Each row is a point. Examples show where two turns around zero, p and q, send a point. Write where each new point lands after one turn and then the other. Backwards means that the second turn is done in reverse. Each puzzle has new turns, and all numbers are rounded.

Turn p:
[ 6.4 -0.9 -3.4] => [ 4.8 -3.3 -4.4]
[-3.1  2.5  5.7] => [-1.1  2.4  6.4]
[-5.2 -2.1  4.1] => [-5.4  0.0  4.4]
[-0.2 -0.8 -3.7] => [-0.7  0.2 -3.7]
[ 0.0  1.3 -1.1] => [ 0.6  1.3 -0.9]
[ 2.1  0.1 -1.6] => [ 1.8 -0.6 -1.8]
Turn q:
[3.6 5.8 1.8] => [4.1 5.0 2.9]
[-1.3  0.1  1.9] => [-1.2 -0.2  1.9]
[-4.1 -4.6 -4.3] => [-4.6 -3.2 -5.0]
[ 1.8 -1.3  0.6] => [ 1.7 -1.5  0.2]
Where do these land?
q, then p: [-2.3 -0.8 -2.9] => [-2.2  1.9 -2.5]
q, then p: [-1.7  2.5 -0.2] => [0.1 2.8 1.1]
p, then q: [1.0 3.2 2.5] => [2.8 0.8 3.0]
p, then q backwards: [ 0.7 -8.8  2.1] => [-3.4 -8.1  2.2]
p, then q backwards: [ 2.3  3.9 -1.5] => [ 3.8  2.4 -1.6]

Turn p:
[-4.0  5.5  3.9  2.1] => [-3.7  5.0  4.5  2.5]
[ 2.3 -2.0  1.5  3.6] => [ 2.5 -2.6  1.9  2.9]
[ 6.2  0.0 -4.5 -4.2] => [ 6.0  0.7 -5.0 -3.9]
[-4.0 -1.7 -3.0  1.3] => [-3.9 -1.7 -2.9  1.8]
[ 1.5 -3.1  3.6 -1.8] => [ 1.2 -3.0  3.1 -2.8]
[-2.0  1.3 -1.6 -1.0] => [-2.0  1.5 -1.6 -0.4]
Turn q:
[ 2.7 -0.5 -3.7 -3.0] => [ 4.5 -1.4 -0.3 -2.9]
[-1.5  0.2 -5.3 -3.0] => [ 2.4 -0.7 -4.1 -4.0]
[-0.5 -1.9  4.3  5.0] => [-3.7 -1.0  1.9  5.4]
[ 1.3  3.1 -2.6  0.2] => [ 3.1  2.5 -1.5  0.0]
[-2.0 -0.9  7.3  0.8] => [-6.2  0.6  4.2  1.5]
Where do these land?
p, then q backwards: [ 0.4  1.4 11.3  0.5] => [ 6.8 -0.3  8.3 -3.9]
q, then p backwards: [-0.7 -3.0 -2.9  0.5] => [ 0.8 -3.5 -2.2  0.2]
p, then q backwards: [ 2.6  0.0 -3.3  0.2] => [ 0.2  0.8 -4.0  1.1]
q, then p: [-0.8  0.1 -2.9 -2.8] => [ 1.2  0.1 -2.4 -3.1]
p, then q backwards: [-1.5  1.5 -2.2  1.6] => [-1.7  1.3  0.0  2.7]

Turn p:
[ 0.4 -4.2 -4.3 -0.3  2.2  3.3] => [-1.2 -4.6 -4.8 -1.0 -0.4  2.3]
[ 0.1 -0.4 -2.7 -1.4 -1.8  5.2] => [ 0.3  0.5 -4.0 -1.1 -3.3  3.3]
[-2.7  3.1 -5.6  3.5  1.5  1.9] => [-1.2  1.0 -4.8  5.8  1.5  2.2]
[ 4.6  2.0  5.1  0.0 -0.3 -4.9] => [ 4.8  0.8  5.7 -1.0  1.7 -4.0]
[-2.7  0.0 -5.1 -3.2  1.0  1.3] => [-2.9  1.1 -5.9 -1.1  0.8  0.3]
[ 0.3  0.6  7.5 -0.1  1.3 -1.9] => [ 0.7  0.8  7.3 -2.0  2.1  0.2]
[-0.1 -1.0  5.0  1.4 -3.8 -5.0] => [-0.5  0.5  6.5  0.4 -2.2 -4.4]
Turn q:
[-4.7 -4.3  2.9  1.5  0.4  0.1] => [-4.6 -4.4  3.2 -0.1 -0.8 -0.7]
[ 2.7  1.9  3.5 -1.2  3.6  0.1] => [ 1.8  1.8  2.8 -1.0  4.7  0.3]
[ 3.2  1.2  1.6  1.4  2.8 -2.1] => [ 2.5 -0.1  0.5  1.1  4.3 -1.3]
[-2.4 -4.5 -1.4 -2.8  2.2 -5.7] => [-1.6 -3.3 -1.3 -4.5  0.1 -6.1]
[-5.1 -0.4 -8.7  0.0 -5.1  6.1] => [-5.1  1.2 -6.8  0.2 -8.1  5.1]
[ 4.3  1.4  2.0 -0.2 -3.4  2.9] => [ 4.6  1.3  2.0  1.1 -1.4  3.8]
[-3.2 -1.1 -1.6  1.3 -0.5 -4.0] => [-2.2 -1.7 -1.6  1.1 -1.4 -4.3]
[ 0.9 -0.8 -1.9  1.1  0.8  0.2] => [ 0.2 -1.1 -2.2  0.2  0.8  0.6]
[ 4.3  6.7  3.6 -1.1 -0.8  2.3] => [4.4 6.3 3.3 2.0 1.8 2.6]
Where do these land?
p, then q: [-2.1  3.1 -1.4 -3.1 -0.6 -1.5] => [-1.0  4.1 -1.9  0.8  1.0 -2.3]
q, then p backwards: [-3.4  3.1  3.5  2.6 -0.6 -0.3] => [-3.7  1.5  1.8  3.6 -1.3 -2.6]
q, then p: [ 2.9 -5.1 -0.8 -6.1  4.8  0.5] => [-0.3 -0.2 -3.5 -8.8  2.5 -0.6]
p, then q backwards: [  3.4  -3.9   0.5  -2.7 -10.1   0.4] => [-2.3 -2.5 -1.7 -6.0 -8.7 -3.2]
p, then q: [ 2.6  0.6  3.3  2.1 -0.7 -1.6] => [ 3.1 -1.3  3.3  0.9  1.5 -0.2]
p, then q: [-2.4  3.3 -0.3  1.9  5.5  3.1] => [-3.6  0.6 -1.3  0.7  4.5  4.9]
q, then p: [ 0.5  2.1 -2.6  3.9 -3.3 -0.1] => [ 1.4 -1.2 -1.3  5.1 -2.5  0.0]
q, then p: [-1.5 -3.1 -2.1  1.5  5.0 -0.4] => [-4.7 -2.6 -2.7 -1.1  2.6  0.0]

Turn p:
[ 3.0 -3.4 -0.2  3.5  1.1 -0.4  4.5  1.7] => [ 2.1  0.3 -1.2  5.4  1.3  0.6  4.5 -0.1]
[-2.5 -4.3 -0.8 -2.0 -0.7  3.3 -1.0 -1.9] => [-1.8 -2.6  2.5 -1.5 -0.3  4.4  0.8 -2.6]
[-7.3  0.2  2.1 -2.4 -3.6 -0.6 -1.7 -0.2] => [-6.2 -2.3  4.1 -1.2 -2.9 -0.8 -3.0  0.2]
[7.8 1.7 1.0 2.3 1.3 3.5 0.1 3.7] => [ 6.6  4.0 -2.9  2.2  0.9  3.2 -0.3  3.7]
[ 4.5  2.1  4.2  4.0 -1.7  2.4 -2.3 -4.8] => [ 4.0  6.1 -0.5  1.0 -3.2  1.2 -3.4 -4.2]
[-1.0  0.8 -0.8 -2.5 -3.1 -4.6  1.1 -0.3] => [-2.6 -1.7 -1.5 -1.3 -3.4 -3.6  1.4  0.9]
[ 0.3  4.2 -0.5 -5.6  7.7 -2.6  1.3  3.2] => [ 3.0 -0.8  2.0 -5.0  5.2 -5.1  1.8  5.7]
[-0.3 -4.7 -2.1  5.4 -0.4  0.3  1.5  2.6] => [-0.8 -2.3 -2.0  6.5  2.1  2.4  1.3 -1.1]
[-3.3 -3.3 -3.4 -3.4  3.9 -2.4 -3.3  0.7] => [-0.4 -7.3  0.9 -3.2  3.4 -0.9 -0.1 -0.8]
[-1.0  6.7  0.4  0.7 -4.5  1.0 -0.2 -4.6] => [-3.8  6.4 -1.6 -2.9 -3.0 -1.4 -2.9 -1.6]
Turn q:
[-3.4  1.7 -3.3 -0.1  4.7 -3.5 -2.3 -3.3] => [-2.6  1.1 -5.2 -0.4  4.7 -3.4 -2.0 -1.8]
[-0.7  4.9 -1.2  1.5 -0.9  2.5 -1.4  3.8] => [ 0.1  5.2 -1.2  0.6 -2.0  1.6 -1.2  3.8]
[-0.1 -3.2 -6.0 -4.0 -2.6 -6.5  4.0  0.3] => [ 0.3 -2.8 -3.5 -0.3 -2.6 -6.9  6.9 -2.2]
[ 4.1 -1.7 -3.3  1.1 -4.1 -5.7  4.2 -3.1] => [ 2.7 -1.7  0.5  5.3 -1.1 -5.0  5.2 -4.2]
[ 0.9 -0.4  4.7  3.9 -1.5  3.0 -4.9  1.0] => [ 2.5 -1.1  2.5  1.8 -0.5  3.7 -6.0  2.7]
[-0.7  1.7 -0.5 -4.4  3.4  2.9 -2.2 -2.5] => [ 0.1  2.5 -1.1 -5.5  2.8  1.1 -1.5 -2.2]
[ 3.9  1.6  3.3  5.4 -1.1  4.2  2.3  0.0] => [1.0 1.9 4.9 4.8 0.0 5.5 0.1 0.5]
[-1.5 -2.4  1.5  4.1 -4.1  2.9  2.1  2.0] => [-1.3 -2.1  1.3  3.4 -5.1  3.8 -0.2  0.9]
[-0.5  4.5  5.7 -4.2  1.5  1.6  2.5  2.1] => [-3.2  3.6  6.1 -4.6  0.4  0.0  0.2  2.4]
[-3.4 -2.8  1.2 -4.2  4.1  0.5 -5.3 -3.3] => [-0.6 -3.0 -2.4 -6.2  3.5 -0.3 -4.9 -2.1]
[ 1.4 -4.0 -2.0  1.0  0.6 -1.9  0.9  3.0] => [ 1.1 -3.7 -1.9  1.2  0.1 -0.1  3.4  2.3]
Where do these land?
q, then p backwards: [ 3.7  3.0  4.8 -2.7  1.3  2.5 -5.3 -3.4] => [ 0.0  3.0  3.4 -0.3  6.0  4.1 -4.9 -1.9]
p, then q: [ 1.0  5.1  0.3 -4.0  1.7  5.1 -1.5 -3.8] => [ 1.3  5.3  2.6 -7.0  0.7 -1.3 -0.7 -0.1]
q, then p backwards: [ 0.7 -3.4 -1.3  0.4  0.7 -3.9 -0.4 -4.7] => [-0.8 -2.9 -2.1  2.8  3.0 -4.2 -1.5 -1.5]
q, then p: [-3.0 -4.1  0.3  1.6 -2.0  4.7  1.6  0.9] => [-3.4 -0.1  1.0  0.5 -2.0  6.3  0.0 -1.3]
q, then p: [-1.0  0.2 -2.7 -0.9 -1.1 -1.5 -3.5  0.7] => [ 0.4 -2.1 -4.2 -1.4 -0.4 -0.6  0.0  0.6]
q, then p: [-4.3  5.1  3.0 -0.6  1.8  0.7 -0.1  1.5] => [-3.0 -0.8  2.5 -2.1  0.8 -2.0 -4.9  3.3]
q, then p: [ 0.9  1.6  3.5 -1.9 -5.1  2.1  4.1  1.3] => [-1.5  3.5  3.0  1.6 -6.3 -0.4 -0.7  1.6]
p, then q backwards: [ 1.7 -8.2 -4.5  1.4  2.3 -5.5  2.8  3.5] => [ 3.4 -8.4 -4.2  3.4  1.5 -5.1  3.0  0.3]
p, then q backwards: [ 0.3  0.6 -3.4  6.7  0.6 -4.2  2.3  4.0] => [-0.6  0.3 -4.4  5.7  2.6 -6.0 -0.8 -0.4]

Turn p:
[ 2.2  3.9  2.0  2.9  5.0  0.8 -2.1 -1.4 -2.7] => [ 0.2  4.0  1.3  0.1  3.9 -1.2 -2.5  0.4 -5.6]
[ 0.7 -4.2  0.4  3.2  1.9 -2.9  0.7 -2.8 -5.4] => [ 2.7 -3.7 -1.6  3.9  1.3 -1.9 -1.4 -3.2 -4.6]
[-0.6 -3.4  5.1 -3.9 -1.1 -3.7 -2.7  4.4 -2.4] => [-0.9 -7.5  2.8 -0.7  0.7 -1.2 -4.7  3.1  1.5]
[ 2.5  3.0  4.3 -2.6 -0.9  4.1  5.2 -2.0 -3.5] => [ 3.3 -0.4  5.4 -0.8  1.4  2.0  5.5  3.1 -3.9]
[-2.8 -4.3 -4.0 -1.2 -1.1  2.5  2.8 -2.3  1.8] => [-0.1 -1.6 -2.6  0.5 -0.5  2.5  4.7 -4.4  3.1]
[-2.7 -4.2 -3.4 -1.8 -1.8 -4.0 -1.4 -4.8  4.4] => [ 0.1 -1.7 -1.9 -1.4 -3.0 -3.5  0.5 -7.0  5.0]
[-2.4  6.1 -0.8 -0.5 -2.8  1.6 -3.0  2.2 -4.7] => [-4.6  0.6  0.9 -3.3 -3.5  2.6 -1.1  2.9 -5.3]
[ 3.8  1.0 -0.9  0.2 -0.6 -3.9 -2.2  3.8  3.9] => [ 1.8  2.1 -1.8 -1.1 -1.7 -2.1 -4.6  3.3  3.8]
[-1.9 -4.1  2.3  1.7 -4.5  0.0 -1.2  4.2  5.1] => [-2.4 -1.4  1.4  4.3 -2.8  1.1 -2.0  1.2  7.1]
[-0.9  2.7 -1.9  0.1  5.0 -0.7  5.9 -4.4 -0.2] => [ 1.3  2.3 -2.6 -0.8  3.4 -3.8  6.4 -1.3 -3.0]
[ 2.0  3.4 -3.0  2.0  1.0  6.3 -2.1  3.1  3.7] => [-1.5  7.3 -1.2 -0.7  1.0  5.5 -0.9  1.8  1.8]
Turn q:
[-0.8  2.8 -2.0 -0.2  3.7 -3.5  0.4  1.0  1.2] => [ 2.3  2.3 -3.7  0.6  3.2 -2.0  0.7  0.6  1.0]
[ 2.3 -2.6 -1.5 -1.1  1.0  1.4  2.0  1.6  3.5] => [ 1.6 -2.9 -0.7 -1.8 -1.2  0.3  1.2  0.5  4.4]
[-6.3  2.5  2.4  3.2 -6.6  2.0  3.1 -2.8  1.4] => [-6.6  1.8 -1.5  4.3 -5.6  0.1  2.3 -4.3 -2.4]
[ 1.0 -1.3 11.6 -1.9  0.6  1.4  1.8 -2.1 -2.9] => [-3.3  2.3  9.4 -3.1  0.0 -0.9  6.1  0.2 -2.6]
[ 3.8  2.3 -0.1 -0.1  1.3  1.7  2.4  0.5 -1.5] => [ 2.5  0.5 -0.4 -1.6 -0.2  3.3  2.8  1.9 -1.0]
[-3.8 -0.5 -1.8 -0.2 -1.1  1.9  3.2  5.3 -1.9] => [-4.4 -2.9 -4.5 -0.9 -1.0 -0.6  1.0  3.6 -1.0]
[  1.9  -1.7  -1.5  -1.2   2.8  -2.5 -15.6   2.3  -4.8] => [  1.8   2.0   5.3   0.1   7.4  -0.1 -13.5   4.8  -0.6]
[ 0.4 -2.0 -2.7 -3.1  2.4  2.0  3.8 -3.7  1.5] => [ 1.4 -3.0 -1.7 -3.7  1.1  1.5  2.4 -4.7  1.7]
[-0.7 -1.0 -2.4  2.6 -2.9  0.3  3.1 -2.3 -0.9] => [ 0.2 -3.1 -1.8  2.3 -2.5  0.8  1.0 -2.5 -2.4]
[-0.3  5.0  0.5 -1.7 -4.1 -3.9 -7.5  1.5  0.6] => [ 0.4  7.4  0.2  0.9 -1.9 -2.3 -7.2  1.6 -1.0]
[ 2.2 -2.6 -1.6  0.5  0.9 -3.5  1.3 -0.3  1.0] => [ 4.0 -2.5 -0.1  0.5  0.2 -2.6  0.4 -0.4  0.8]
[ 0.3 -1.1 -0.8  3.3  2.0  2.6  2.1 -0.9  2.9] => [ 0.1 -2.2 -0.5  2.5  0.4  2.4  2.8 -1.2  3.2]
Where do these land?
p, then q: [-3.2  1.1 -4.4 -7.1 -2.6 -0.5  1.3 -2.0  1.3] => [-0.6 -2.0 -2.3 -6.4 -3.9 -2.6  1.1 -4.6  0.8]
q, then p backwards: [-2.7  2.6 -5.6 -4.5 -0.1  0.3  3.5  5.6 -0.9] => [-0.9  2.2 -7.5 -2.2  2.3 -3.7  0.8  4.7 -1.1]
q, then p: [-5.5 -1.3 -6.0 -0.4  1.1 -0.4  2.6  0.6  1.4] => [-0.1 -0.4 -6.5 -0.8 -0.5 -0.5  0.4 -5.7  1.5]
q, then p: [ 1.5  0.4  5.0  5.7 -3.5  1.6  0.7 -1.5 -0.9] => [-1.2 -0.2  3.8  6.4 -2.1  1.0  1.9  2.3 -2.7]
p, then q: [ 1.4 -3.5  1.5  1.1 -2.1 -0.9 -4.3  1.1 -1.9] => [-1.1 -0.7  4.6  2.0  0.0  1.2 -4.1 -0.3  1.0]
q, then p: [-6.1  2.7 -2.1 -5.9  2.1  1.7  0.2  0.7 -1.4] => [-4.0 -0.9 -3.8 -6.8  1.6 -0.4  2.3 -2.6 -0.9]
p, then q: [ 2.6  1.4  3.3  3.4  0.2 -5.0  0.5  0.4  1.8] => [ 3.3  2.7  0.8  3.8 -0.5 -3.4 -1.5  3.5 -0.7]
q, then p: [ 4.1 -2.0  6.6  3.9  0.5  2.6 -4.3 -0.4  4.4] => [-1.7  3.7  7.3  5.2  1.1 -1.6  0.0  3.3  3.5]
q, then p backwards: [ 7.6 -2.0  2.7  3.0 -0.2  3.9 -1.9 -2.4  1.1] => [ 3.7 -2.5  4.3 -1.8 -5.8  5.3  0.0 -0.7  0.3]
q, then p: [-2.9  4.9 -6.3  0.4  2.2 -3.1  0.2 -0.2 -2.8] => [ 1.0  2.5 -6.9 -2.8  0.9  1.6 -1.8 -1.8 -4.7]
q, then p: [ 3.2 -4.2  5.5  0.4  2.4 -0.3  1.3 -1.9 -2.0] => [ 2.4 -3.4  4.3  2.8  3.9 -2.4  1.6  2.5  0.2]
